Every row gives one point. Each copy is the shape, with its points in the same order, stretched, turned, moved and blurred by noise. Is it also mirrored, or only turned?
(in the rows, 128 means zero)

Shape:
[[119 116]
 [132  89]
 [ 68 136]
 [126 139]
 [179 171]
 [ 69 141]
 [163 155]]
Copy 1, 7 rows:
[[144 126]
 [140 106]
 [117 157]
 [154 140]
 [198 137]
 [119 162]
 [181 130]]
Copy 1 is: only turned
Copy 2, 7 rows:
[[143 127]
 [179 131]
 [ 82  82]
 [112 151]
 [ 95 201]
 [ 76  96]
 [112 187]]
Copy 2 is: only turned

Shape, 8 rows:
[[127 155 124 133]
 [122  96 127 172]
 [131 146 162 169]
 [126 147 131 129]
 [114 167 131 162]
 [126 173 128 175]
 [ 87 136 124  54]
 [ 83  68 155 166]]
Copy 1:
[[128 114 158 128]
 [137  95  74 131]
 [ 97  64 123 141]
 [131 108 150 125]
 [ 92 102 154 139]
 [ 87  99 151 159]
 [155 150 187  41]
 [116  62  49  85]]
Copy 1 is: only turned
Copy 2:
[[124 113 140  98]
 [159 163 161 156]
 [167 149 144  92]
 [125 115 131  99]
 [137 140 167  91]
 [150 134 176  91]
 [ 51  92  81  96]
 [148 206 146 164]]
Copy 2 is: mirrored
Copy 3, 8 rows:
[[117 147 142 123]
 [ 64 111 162 122]
 [ 98 134 191 149]
 [121 149 146 131]
 [101 149 194 113]
 [ 83 161 197 116]
 [181 121  91 115]
 [ 81  54 183 114]]
Copy 3 is: only turned

Shape (11 x 6):
[[168 112  96 121 137 141]
 [144 100 120 135 109  74]
 [120  77 146 127 109  97]
 [127 140  67 100 166 160]
 [136  91 149 140  82 134]
 [136 132 160 115  91 141]
 [126 130 140 190 113 132]
 [151 103  95 117 106 107]
 [159 154  81  77 171 148]
 [129 125  95 106  99 128]
 [118 124 100 167  98 168]]
Copy 1:
[[175 110  81 148 131 153]
 [120 100  92  91  85 131]
 [117  91 132 107  62 122]
 [177 120 117 155 191 197]
 [114 112 105 153  55 122]
 [124 153 124 151  78 122]
 [ 77 101  86 169 103 106]
 [149 111  85 113 105 164]
 [205 142 112 135 188 178]
 [142 137 104 130 118 182]
 [104 113  83 195 119 167]]
Copy 1 is: only turned
Copy 2, 11 rows:
[[143 135 120  65 115 116]
 [169  91 111 146 137  94]
 [133  78 120 152  96  97]
 [ 85 117 102  34 154 145]
 [138 134 134 137  80  69]
 [111 151 165 106 113  85]
 [139 180 102 167 113 107]
 [157  99 112 101 134  85]
 [ 97 122 138   7 163 152]
 [121 109 121  85 150  80]
 [119 175  91 120 115  80]]
Copy 2 is: only turned
Copy 3 (11 x 6):
[[132 172 101 147 160 125]
 [ 97 159 165 163 145  94]
 [ 99 136 169 156 138 140]
 [127 157  86 101 174 115]
 [112 181 144 151 121 168]
 [142 174 147 126 109 160]
 [ 69 163  97 154  83 130]
 [112 181 152 151 166 110]
 [165 154  93 100 182 102]
 [119 193 149 121 163 125]
 [ 81 206  89 132 127 156]]
Copy 3 is: mirrored

Shape (12 x 9):
[[ 52 127 135 141  89 104 168  70 172]
 [ 62  82 112 130 107 121 125 134 141]
 [ 40 116 118 110  95 139 154 112 125]
 [123 136 149 173 163 124 133 120  87]
 [133 170 158 139 158 153 146 123 132]
 [135 121 119 137 160 152 152 135 160]
 [184 161 136 146 114 159 122 140 111]
 [ 61  97  87 106 111 132 156  58 133]
 [ 59 145 107 111 160 150 148 145 136]
 [170 128 191 115 145 140 142 127 109]
 [195 157 154 147 153 124 183 167  87]
 [ 76 154 109 104 153  75 124 118 134]]
Copy 1, 12 rows:
[[107 167 176 136  93 131 170 153  66]
 [122 118 114 171 114 137 122 150  50]
 [113  96 160 135 115 172 133 158  28]
 [135 146 140 123 158 144 105  94 129]
 [136 143 179  85 120 168 102 123 170]
 [ 86 138 137 134 121 152 125 155 175]
 [180 111 195  96 159 124 118 150 186]
 [ 69  90 189 147 100 125 178 119  48]
 [ 72 112 138 103 112 164  90 116 101]
 [173 130 163 111 130 209 131 128 185]
 [139 134 137  54 199 190 115 134 211]
 [112 112 114  75  82 114 116  68  89]]
Copy 1 is: mirrored
Copy 2, 12 rows:
[[124 141  84 125  52  88  99  95 148]
 [103 144  42 147  95 113 101 112 100]
 [107 137  44 120  83  63 130  83  95]
 [109 128  77 157 124 122 206 165 161]
 [107 145 138 124 140 114 195 118 149]
 [139 144 123 129 130 156 154  90 123]
 [101 119 177 132 126 143 180 162 108]
 [163 154  60 140  56  58 123  84  99]
 [121 161  41  87 135 100 166  79 117]
 [112 106 180 165 160  83 162 125 144]
 [134  65 154 123 167 149 193 156 138]
 [139 163  60  96 149  91 119 135 151]]
Copy 2 is: only turned

Shape:
[[103 117 122 134 137  68 114 149  92 170 153 126]
 [ 58 140 148 124  99 163 100 103 100 114 109 139]
 [102  86 129 124 100 196 110  81 100 127 112 107]
 [ 91 118 149 141 133 174 168  97 106 132  71  91]
 [149 106 108 136 117  84 148 209  83 146 165 165]
 [148 145 124 155 167 109 148 104 141 118 177 169]
 [136  87 136 152 176 118 128 121 200 131 130 192]
 [ 99  84 129 106 118  43 141 145 109 118 171 147]
 [128 112  99 135 176  94 136  90 181 145 124 209]
 [ 80 128 157 149  65 164 124 112 124 169 113  94]
 [ 77  99  95 188 105 159 119  62  85 130 102 117]
 [ 85 131  90 105 124 164 134 116 104 159 125 120]
 [ 77  99 137 121  95  98 177 155  82 170 183 170]
 [ 94 134 138 119  53 155 126  71  78 142  68 125]
 [103 120  90 155 141 103 147 128 190  98 129 169]
 [124 118  98 132  94 164 140  75 118 141 125  88]]
Copy 1, 16 rows:
[[104 192 126 139 153 123 114 106 116 134 167 157]
 [144 106 112 141  71  96 146 140 127 164  85 127]
 [125  85 172 160 106 126 159 145 125 120  64 133]
 [115  65 130 147 106  81 140 179 118  95 101 135]
 [169 200 138 153 167 116 149  97 169 118 196 155]
 [120 132 103 118 188 117 138  25 114 106 122 105]
 [105 148  84  65 188 102 156  78 157  84  78 119]
 [149 169 161 100 178  93 132  86 130 157 169 135]
 [ 67 151  90  70 179  85 147  49 150 101 110  77]
 [129  74 137 124  79 147 168 166 112 120 127 188]
 [ 86  71 145 178 115 110 126 102 156 142  73 149]
 [101 129 150 144  76 105 135 126 113  89 117 119]
 [152 154 156 100 124  69 201  69 119 127 207 171]
 [120  50 152 151  81 117 175 174 137 173 143 117]
 [125 120 104  84 148  97 111  69 178 104  92 109]
 [105  60 184 150 118 151 136 120 114  94 109 126]]
Copy 1 is: mirrored
Copy 2:
[[131 128 118  55 135 106 141  83 110 104 137 148]
 [120 163 168 166 122 120 125  49 116  87  84 122]
 [ 77 132 134 157 156 132  95  70  76 118  92  81]
 [ 93 127 145 172 146 188 119 108  99  87 117  99]
 [110 126 154  69 118 126 112  97 145 156 157 169]
 [148 122 131 144 141  93 110 147 111 100 152 188]
 [ 90  74  95 180 105  86 127 170 133  95 110 187]
 [ 93 122 132  64 137  76 112  99  92  82 142 184]
 [ 84 106  82 153 120  80 158 182 113 106 104 205]
 [ 92 142 137 149 113 122 132  78 137 112 133  55]
 [ 76 121  99 159 174 144 127  19  57 116 116  97]
 [107 186 117 111 153 146 116 115 120 124 108 124]
 [ 89 152 164  70 155  88 126 110 160 110 155 168]
 [ 74 157 166 153 117 138 142  50  78 134 115  71]
 [ 79 130  79 155 103 113 123 150 124 105 124 202]
 [ 88 159 103 126 148 131  97 105  75 128 149  81]]
Copy 2 is: mirrored
Copy 3 (16 x 12):
[[160 140 125 165 183 154 125 167  95 165 126 159]
 [110 109 115 173  84 152 138  99 122 161 123  54]
 [143 121 157 154  72 164 172  79 141 129 125  69]
 [ 97 146 203 184  87 130 136  70 109 142  83 103]
 [ 90 148 128 135 186 142 148 190 169 152 145 170]
 [123 135 115  87 176 110 106 123 113  98 191 148]
 [114 128 163  51 116  87 125 152 132 138 181 160]
 [175 179 102 136 156 139 148 138 121 178 174 140]
 [153 114 133  82 141  64 137 152 106 131 172 151]
 [131 112 167 185  84 164 108  94 167 180  84  88]
 [145 105 197 195 139 144 158 105 108 148 134  43]
 [147 113 120 144 120 142 150  98 132 157  83 102]
 [145 119 106 145 155 137 158 109 152 212 151 158]
 [141 115 136 239  65 134 152  97 143 141  97  61]
 [111 151 161  75 136  93 111 139 154 159 152  89]
 [168 139 156 160 109 147 138  81 154 123 109  78]]
Copy 3 is: only turned
Copy 4:
[[170 141 184 111  91  98 111  74 135 116 176 114]
 [ 88 133 146 129 127  71 131 178 198 115 154 141]
 [ 49  86 124 139 127  69 103 154 158 163 115 133]
 [ 42  96 125 156  81 125 133 169 137 136 154 158]
 [195 158 228 137 113  94 143  66 107 110 111 140]
 [215 109 108 103 135 120  92 112 126 116 133 156]
 [213 160 116 179 133 106 115 128 147 180 143 155]
 [186 174 185  74  99  69 159 105 112 147 148 118]
 [217 151 111 164 142  99  78 148 115 146 182 145]
 [ 84 121 187 126  96 119  86 147 212 169 143 163]
 [ 85 130 101 147  90  65  48 159 127 104 129 132]
 [ 97  75 169 138 122 108 101 168 150 131 154 112]
 [195 115 227  95  72  56 133 119 155 138 145 163]
 [ 27 133 162 128 126  71  83 175 153 120 164 172]
 [198 188 135 146 135 125 110 182 125 144 127 130]
 [ 74  83 139 107 127 120  62 155 126 159 118 133]]
Copy 4 is: only turned
